Each row is a point. To make a cloud, some directions were put in groups of two or more. Within a group, all points are equally far from the middle, so they leave a hole (a ring in 2 directions, a hollow ball in 3). The other directions are filled evenly. Then the cloud was stretched, turned, moved and blurred a little. How many holes are there, and how many directions does each take, smallest first?
In the rows, 128 means zero.

Cloud (21 x 3):
[[133  68 169]
 [ 93  61 125]
 [154 172 106]
 [159  94  86]
 [127 115  82]
 [ 97 140 148]
 [177 116  67]
 [163 128 208]
 [164  82 103]
 [203 105 156]
 [ 84 171 137]
 [ 61 118  58]
 [121  76 120]
 [100 113 141]
 [144 131 166]
 [103  86 167]
 [ 99 104 145]
 [177  97  83]
 [ 99  58  75]
 [131  39 130]
 [113 132 117]]
Holes: 0

Cloud (22 x 3):
[[ 70 188 128]
 [ 78 177 155]
 [128 133 155]
 [ 82 156  69]
 [116  78 119]
 [ 89  46 110]
 [ 78  90 132]
 [131 144  59]
 [ 80 119  56]
 [153 129  98]
 [147 159  83]
 [141 129 110]
 [ 73 113  64]
 [ 77 168 129]
 [141 128 149]
 [ 66 154 131]
 [ 88  97  64]
 [140  98  59]
 [ 96 126 207]
 [ 92 139 105]
 [103  98 121]
 [ 84 134 185]]
Holes: 0

Cloud (30 x 4):
[[172 175  64 151]
 [178 172  95 129]
 [107 156  97 168]
 [110  96 156 152]
 [ 90  97 139 176]
 [ 93 110 138 162]
 [120 214 125 130]
 [ 65  70  49 100]
 [130 158 208 119]
 [124 131 177 176]
 [ 76  93 122 118]
 [ 66 123 149 123]
 [134 131  58 118]
 [148 195  69 132]
 [128 149 100 165]
 [ 94 166  49 114]
 [ 46  88 127 114]
 [108 128  58 115]
 [ 84 170 118  63]
 [ 98 154  61 120]
 [ 77 107 158 117]
 [109  86 165 156]
 [146 151 121  97]
 [ 94 106 163 124]
 [147 208 102 129]
 [150 115  81 163]
 [124 194  49 104]
 [157  98  89 169]
 [ 97 136  63 154]
 [132 203  91 131]]
Holes: 0

Cloud (29 x 4):
[[ 95 130  52 113]
 [126 142 134 185]
 [134 104  69 143]
 [110 133 115  50]
 [ 71 158 103 123]
 [146 106 102 165]
 [141 176 112  98]
 [ 65 129 155  86]
 [110 197 143 103]
 [ 74 113  56  63]
 [131 139 198  88]
 [ 82  56 122  49]
 [128 146 192 146]
 [130  68 110 112]
 [118 155 140 182]
 [ 62 137  82 134]
 [ 61 147  90 103]
 [128 171 149 187]
 [142  81 101  98]
 [128 186 106 161]
 [120 139 107  61]
 [129 134 108 183]
 [118 155  76 116]
 [137 120  70 150]
 [140 163 179 181]
 [139 174 119  86]
 [120  81 112  52]
 [ 58 142  95 126]
 [134 198 186  77]]
Holes: 1 (3)

Cloud (51 x 6):
[[131 120 131  79  63 109]
 [148  89 148 148 121 184]
 [186 143 188 182 150 106]
 [181 119 198 121  67 104]
 [ 98 102 148 190 131  91]
 [143  60 150 183  97 125]
 [132  89 162 172 187 105]
 [127  98  81 198 132 135]
 [167 145 172 157  68 108]
 [192 126 109 159  96  70]
 [155  84 173 194 138  86]
 [192 143 151  87 153 112]
 [145  58  98 110 124 108]
 [182 125 145 159 172 160]
 [169 135 103 205 206 114]
 [131 121 149 140 169 171]
 [157 104 163 122 159  39]
 [176 107 104  76 119 108]
 [106 106 174 177 161 104]
 [188 159 118 216 128 103]
 [195 107 171 182 107  70]
 [182  92  85 154 114 102]
 [197 107 183 108 115 138]
 [171 170 167 149  93  82]
 [179 121 120 197 133  54]
 [142 102 161 187  78 145]
 [170  62 172 171 104 135]
 [ 92 161 130 119 180  81]
 [184  93 178 136  77 150]
 [151 127  77 196 175  73]
 [105 105 107  61 144 124]
 [ 92  79 133  78  77 105]
 [109  97  79 184 134 125]
 [159 119 130 227 136  88]
 [103  95 168  50 109 133]
 [163 137 154  75 130 146]
 [171 135  73 134 139  64]
 [ 91 165 110 132 181 103]
 [165 167 153 157  82 100]
 [158  94 112 199 117  78]
 [172 128 166 140  55 122]
 [173 136 186  89 136  58]
 [130  37 136 131 131 127]
 [180 106 175 107  94 159]
 [ 98 103 100 120 100  76]
 [161 137  98 117 193  60]
 [153  65 162  90  87  70]
 [101 132 191  91 131  86]
 [100 119 199 138 125 119]
 [125  76 139 152 109 183]
 [ 96 101 158  93 143 166]]
Holes: 2 (3, 3)

Cloud (49 x 6):
[[190  82 139 107 149 162]
 [109 111 166  86  72 173]
 [121 121 133 110 189  76]
 [138 128 222 137 108 153]
 [153 153 135 175  66  92]
 [193 136 164 125 127 200]
 [158 157 134 161 205 140]
 [ 74 115 140 193 103 118]
 [132 125  45 116 101 158]
 [104 108 190  67 143  93]
 [126  90  70 114  85 197]
 [177 133  84 124  62 155]
 [ 83 147 157 185  90 130]
 [ 64 120 135  97  88 146]
 [165 182  97 189 103 179]
 [133 172  88 184 124 201]
 [174 105 148 153 102  69]
 [ 68  67 121 115  91 115]
 [148 201 119 159 153 152]
 [126 105  50 135 141 145]
 [ 80  87 151 119 165  58]
 [ 72  76 159 159 172 101]
 [181 183 147 165 165 166]
 [130  62 187 129  95  70]
 [188 191 136 156 100 157]
 [ 69  92 115 123 107  74]
 [108  57 158 114  82  82]
 [118 148 152  69 137 103]
 [124 137  44 123 108 157]
 [173 141  90 107  72 197]
 [ 89 169 101 119 106 109]
 [144 159  91  84 136 185]
 [147  88 231 130 134 128]
 [131 127  98 169 180  90]
 [111 133 171  67 137  97]
 [131 128 113 165 185  80]
 [123  96 149  78 161 190]
 [135 132 120 109 198 105]
 [135  55 191 153 106 112]
 [169  76 101 103 146 142]
 [ 84 102 155 165 162  54]
 [186 187 142 148  88 141]
 [167 142 123 184  80  91]
 [149 134 151  67 146 103]
 [192 148 142 120 103 207]
 [144 109 112 115  64  90]
 [128 124 186 127  59 161]
 [ 97 185 117 130 123 111]
 [101 118  88 103  97 210]]
Holes: 3 (2, 2, 2)

Cloud (49 x 6):
[[150 105  60 153 165 139]
 [120 175 236 110 113 171]
 [117  85  40 141 165 110]
 [ 86 116 164 158 154 124]
 [144  96 140 130 195 176]
 [175 128 193  65 128 143]
 [163 103 174  79 152 203]
 [145 106 202  62 146 125]
 [163 145 147 116 175 184]
 [168 124 155 158 132  82]
 [175 123 238 100 140 160]
 [111 110 212 157 141 135]
 [179  91 159 140 159  76]
 [180  91  80 135 187 116]
 [138 110 126 167 134  71]
 [ 98 104  63 142 141  94]
 [126 152 134  99 128  86]
 [138  90 181  52 180 162]
 [ 91  68 158 149 153 140]
 [ 96 172  89 106 111 168]
 [163  45 150 119 189 157]
 [173 187 155  94 144 154]
 [127 102 146  79 128 205]
 [112 152 181 166 135 135]
 [194  89 136 132 175  91]
 [ 91 127 196  87 104 158]
 [170 134 223  84 117 147]
 [159  56 167 116 198 159]
 [171 165 146 107 164 175]
 [200 127 150  88 138 145]
 [152 108 118 130 206 141]
 [166 100  91 113 125 164]
 [ 99  90 171 159 144 151]
 [ 62 121 137 104 142 158]
 [121  96  70 124 198 138]
 [137 154 249 102 114 166]
 [164 163 193 130 165 148]
 [122 114 200  97 190 126]
 [176  57 107 106 191  97]
 [137 135 133 105 148  75]
 [101 169 150 138 112 182]
 [135  55 126 150 137 143]
 [154 176 219  90 148 180]
 [ 92 175 170 118 104 186]
 [130 195 147 117  93 128]
 [ 95 136 102 130 132  87]
 [130 142 152 161 156  88]
 [109  88 175 155 133 159]
 [165  76  81 100 190  99]]
Holes: 3 (2, 2, 2)

Cloud (81 x 8):
[[117 110 134  72 125 120 175  43]
 [132 119 111 138 114 101 135 200]
 [112  98 124 165 180 129 142  93]
 [150  93 178 163 115  79 124 129]
 [185 105 114 174 126 147 179 118]
 [193  57  85 121 136 139  75 179]
 [132 117 179 148 153 134 116 138]
 [206  72  94 162 153 115 131 147]
 [234  50 150 121 112 118 156 201]
 [145 162  59 132 100 143 126 108]
 [173  94 142 158  52 190 135 166]
 [ 92 125  57 117  93 137 156 119]
 [138 105 129 149  90 113  96 106]
 [128 101  97 110  66 162 127  57]
 [ 77 123 112 121 101 181 101  69]
 [124 139 135 180 169 103 129 136]
 [144  99 154  94 114 130 108 171]
 [ 63 126 158 133  76 113  91  83]
 [ 26  73 153 101 109 172 141 105]
 [108  66 133  68 143 135 132 102]
 [ 72 105 148 133 129 160 137 132]
 [160  32 135 118  70 134 113 134]
 [ 71 113 162 169  89 146 132 126]
 [133  89 157  93 136 210 131  50]
 [123 110 201 181 177 127 133  99]
 [ 98 153 132 158 142 137 102  76]
 [ 84 138 150 131  85 102 151 101]
 [134  88 129 162 132 109 118 146]
 [146  92 160  92 161 157 217 157]
 [102 120  34 105 170 112  79 178]
 [ 79 104 191 121  56 177 175 134]
 [111  88  96 115  56 167 129  86]
 [134 117 105  87  99  71 163 149]
 [ 24 149 126 165 140 145 197 101]
 [ 51 170 157  56 196 197 129  60]
 [209  16 128 128 127 109  97 133]
 [190 143 106 155  97 111 126 129]
 [112 108  96 147 121 136  89  40]
 [ 48 134 121 147 172 164 199  89]
 [195 112  74 102  72 125 124 181]
 [ 78  79 145 178 167 125 149 192]
 [ 35 167 112 103  74 150 165  95]
 [101 137  86 148 152  57 144 141]
 [179  67  92 175 137 128  97 170]
 [ 68 116 106 172  93 141 101 131]
 [134  78 161 177 104 108  72 180]
 [122 115 100  77 139 158 123  86]
 [120 101 132  67 105 127 126 182]
 [146  84 109 149  69 100 105 163]
 [118 139 153  82 152  92 150 140]
 [129 119 158  99  62  68 129 154]
 [107  23  80 108 164 140 167 160]
 [ 96 122 120  63 125 184 199 123]
 [115 152 129 123 131 133  58  82]
 [150 105  78 100 153 106 105 163]
 [143  77 126  43  78 137 148 133]
 [ 90  66 118  97 184 165 164 126]
 [120 121  82 108 110  80 122 102]
 [143  70 204 170 123 107 108 161]
 [ 85 173 113 175  99 168 137 166]
 [ 95  48 155 154 147 170 148 154]
 [169  56 132 187  41  98 139 200]
 [126  65  76  66  66 172 163 110]
 [111  85 155 106 143 157 153 169]
 [ 80 101  78  55 113 147 142  78]
 [185  50 122 139 152 119 113 103]
 [149  45 109 119  62 127 138 117]
 [110 160 141  93  79  97 151  84]
 [115  91 106 169  58 163 147 143]
 [215 130  63 153  94 141 138 137]
 [161  71 122 196  69  97 128 166]
 [ 64  69 169  94 161 190 174 120]
 [165 108  89  87  34 157 122 120]
 [116 108  51 105 130 103 129  70]
 [194  67 140 145  47 135 156 104]
 [147  59 112  88 156 174 123 120]
 [ 89  67 180 108 162  81 139 124]
 [158  99 149 132 140 173 117  83]
 [137  73 141  48 122  77  97 121]
 [151  76 128 110  87  62 167 201]
 [143  92 121 114 165 178 221  61]]
Holes: 0

Cloud (83 x 8):
[[ 81 197 163 178 117  60 128 122]
 [116 119 130  93 119  89 142 150]
 [154  39 190 136  32 104  99 155]
 [139 128 142 138 154  64 115 103]
 [ 96 231 121 155 156 160 128 103]
 [ 92 101 163 129 139 170 140 125]
 [151 164 197 206 113  79 177 185]
 [178 128 150  86 133 116  32 128]
 [147 122 170 197 111 108 102 157]
 [109 150 117 128 136 160 206  90]
 [146 154  97 147 125 161 138 172]
 [105  97  96 124  87 131  87  75]
 [114 136 116 103 101 169 191 137]
 [ 70 108 139 118  79 111 118 106]
 [162 108  85 189 133 148 114 221]
 [121 211 169 231  78  91 114 184]
 [145 175 179 109 162 161 166  96]
 [ 97  75 131 109 125 126  92 159]
 [110 161 107 147 143 142 101 141]
 [ 92 171 151 214 179 150 157 148]
 [140 195 181 199 161 105 193 138]
 [115 191 113 141 130 181 165 137]
 [ 95 201 114 163 115 133 210 115]
 [126 167 182 126  56 186 152 151]
 [ 97 157 102 169  92 144 124 173]
 [102 232 110 160 195 112 175 124]
 [150 151  95  53 121 105  46 129]
 [110  89 137 121  85  57  74 136]
 [146 149 143 161 127 164 122 154]
 [110 174 134 192 111  66 125 105]
 [133  89 162 200 100 113 125 215]
 [138 159 157 134 117 152 192  56]
 [147  95 111  77  58 116 132  92]
 [167 105 173  67 104 163 150  73]
 [177 115 148  77 101 112 107 132]
 [164 119 139 205  99 148 117 182]
 [ 92 120 164 150 157 147 140 213]
 [200 111 138 134 112 118  76 229]
 [146 101 131 121  86  39  69 112]
 [ 78 206 117 157 104  61 157 149]
 [186 106 136 113  71 153 153  93]
 [ 86 158 135 197  99 133 171  63]
 [162 178 127 100  82 153 137  44]
 [119 161 162 122 177 176 173 166]
 [108 188  67 162  92 173 206 151]
 [148 132 167 193 106  59 134 167]
 [165  46 171  78 117 130 153 151]
 [119  20 144 135 127 104 142 140]
 [167 210  93 145  81 102 106 158]
 [153 165 155 139 153 158 115 144]
 [199 110 140 148 121 108 134 161]
 [109 181  82 116 161 151 109 124]
 [160 158 178 127  99 122  63 138]
 [120 210  59 131 120 152 106 100]
 [112 146 161 106 157 195 220  84]
 [127 179 180 200  88  97 103 174]
 [ 93 167 199 117  90 149 116  92]
 [125  47 199 120  69 105 143 133]
 [ 88  66  98 156  89 148 140 175]
 [ 51 220  82 204 131 138 147  92]
 [141 182 148 152 162 146 110 156]
 [147 128 121 165  96  47  96 124]
 [115 180 117 120 137 184 178 113]
 [ 81 144 127 162 101 139 234 140]
 [108 128 139 134 135  83 146 104]
 [159 120 147 179  70 112 166  96]
 [103 111  61 127  95 157 102 129]
 [143 118 150 170  60 121 178  93]
 [133 194 175 102  95 116  73 166]
 [163 125 131 122 126 125  73 193]
 [157 138 168 125 166 131 162 139]
 [137 145 188 155 127 158 118 130]
 [116 137 138 197 135  70 117 136]
 [158  88 143 197 125  81  83 160]
 [118 105 119  80 111 113 151 137]
 [105  86 137 184  95 155 159 129]
 [101 178 122 138  99 193 225 144]
 [ 87 106 119 157  91 129 125 170]
 [159 142 217 133 115  67 114  89]
 [ 99  33 192 132  99 129 189 151]
 [145 191 159  92  53 144 134 133]
 [118  57  97 120  96 147  95 148]
 [130  35 106 135 102 105 169 179]]
Holes: 1 (2)

Cloud (103 x 9):
[[ 55 154 118 109  96 102  58 178 100]
 [ 59 119 217 111 120 110  79 127 106]
 [117 102 172  56 120 133  58 127 132]
 [183 129 148 225  31 101 114 133 109]
 [165 107 169 241  88 110  92 156 113]
 [143 161 126 123 185 121 102 115 123]
 [ 81 166 147 126  42 126 122 144 141]
 [ 82  66  82 118 157  96 123 148 131]
 [123 168 234 128 136 107 154 118 105]
 [127 131 205 123 161 102 148  61 138]
 [154 122 217 106 143 105 100  78 109]
 [ 79 145 201 161  56 120 153 127 127]
 [118 136 157  85 110  90  92  51 156]
 [127 150  62 182 128  97 149 128 173]
 [ 75 149 163 234  95 110 118 112 169]
 [ 90 152 131 142  27  77  84 165 123]
 [150 138  95 186 140 204 116 109 109]
 [123 113 105 241 104 151 103  91 120]
 [ 61 170 136  89 119 183 157 167 153]
 [116 137 222 126 176 102 131  86 122]
 [119 184 200 155 130 118 145 152  93]
 [ 52 176 162  95  46 191 139 146 115]
 [113  89  87 126 112 136 162 159 125]
 [ 65 137 192 172 130 122 155 100 114]
 [ 74 127 170 167  94 115 141  92 166]
 [ 89 155 179 160  89 172  80 177 153]
 [ 91 138 191 146  76 141 123 124  61]
 [145  68 109 220 169  85 133  51 177]
 [ 83 164 177 106 101 146 142 109 185]
 [ 94 119 155  97  80  50 110 137 160]
 [159 165 172 135 124 106 111  56 115]
 [ 67 107 145  69 137 172  73 131 129]
 [133  94 128 183  81  70 119  60 132]
 [ 57 183 165 112  93 161 135 212 137]
 [100 141 111 141 149 131  75 193 118]
 [114 125 114 143  88 109 160 130  70]
 [ 94 144 107 175 165 166 154 111 125]
 [ 88 135  96 178 129 151 120 198 124]
 [ 60 151 147 118 129 106  70 152 150]
 [111 143 203 132 120  75 110 104 195]
 [ 39 188 181  51  96  78  91 113 103]
 [124 124 180 191 108 166 150 118 123]
 [101 143 191 212  44  96 124 150 138]
 [123 150 144 102  65 148 139 113 182]
 [115 154 110 165 111 106 135 174 108]
 [ 61 172  83 146 153 160 139 147 157]
 [109 196 168 110  67 130 122  96 161]
 [129 128 156 245  88 125  97 135 114]
 [ 81 200 116 126  86  95  95 165 143]
 [140 131  67 179  99 131 136 166 146]
 [121 163 159 144 144  86 167 118 124]
 [ 93 132 157 136  69 175  98 163 144]
 [ 70 123 137  79  65 157 103 113 108]
 [ 70 107 158  99 125  99 149  58 193]
 [111 134 162 126  73 133 108  77 105]
 [182 103 214 163 104  95  96 110 155]
 [132  46 163 137 145 167  86  69 145]
 [127 123 139 224 136 135  92 151  97]
 [ 34 198 148  70 103  64 125 143 130]
 [ 87  93 195 102 110  49  98  80 113]
 [113 109 146 204 153  97 132  69 150]
 [109 149 120  95  93  81 100 174 130]
 [129 119 127 125 130 174 138 153  83]
 [130 159 184 188  34 112 122 134 100]
 [121 140 151 200  97  98 115 188  72]
 [136 128 204 150  88  93 119 115  96]
 [134 122 192  97 132 130 158  69 104]
 [127 138 170 202  84  60 154 103 130]
 [ 39 191 195 130 102  80 114 159 159]
 [145  94  87  98 159 137 127  81  99]
 [168 126  86 202  94 138 149  97 125]
 [ 86 151 185 128 161 130 135 142  75]
 [112 142 212 150 135 133 122 148  76]
 [128 160 102 238  98  59 117 111 112]
 [105  81 171 119  68 137 138 113 152]
 [ 88 148 110 156  71 107 102 187 153]
 [ 94 128 109 112 114 192 105 161 156]
 [ 89  95 206 167 145  57 121 114 107]
 [ 98 111 121 118 109 188  71 114 148]
 [132 109 117  88 131 173 160 161 147]
 [132 134 148 201  16  75  79 137 118]
 [ 90 128 219 127 195  80 127  77 122]
 [ 83 177 102  78 135 193 134 148  97]
 [221 141 150 119 109 155  95 145  80]
 [ 90 121 172  69 135 142 130 108 187]
 [137 158 210 117 127 118 141 108  90]
 [128 125 127  95 111 149 119 141 186]
 [ 80 149 104  82 136  81 135 130 146]
 [ 49 116 125  31 200 136 132  91 169]
 [135 153 124  96  87 124 109 173 147]
 [109 186 119 106 108 207 137 178  76]
 [159 121 176 202  91 119 110 102 158]
 [121 103 120 221 162 127 165  96 165]
 [108 129  73  59 136 159 123 116 114]
 [142  88 143 161 102 164 125  74 114]
 [107 210 121  65 109 128  66 140 118]
 [ 85 139 174 160 117  98  95  89 161]
 [108 179 203 131  40 112 115 125 102]
 [ 62 189 159  74  65 169 154 108 141]
 [158 174  72 124  78 124 143 141 160]
 [163 109 173 189 135 154  68 136  92]
 [138 173 137 154  97 140 157 152  93]
 [  7 127 144 144 131 107 117 154 167]]
Holes: 1 (2)
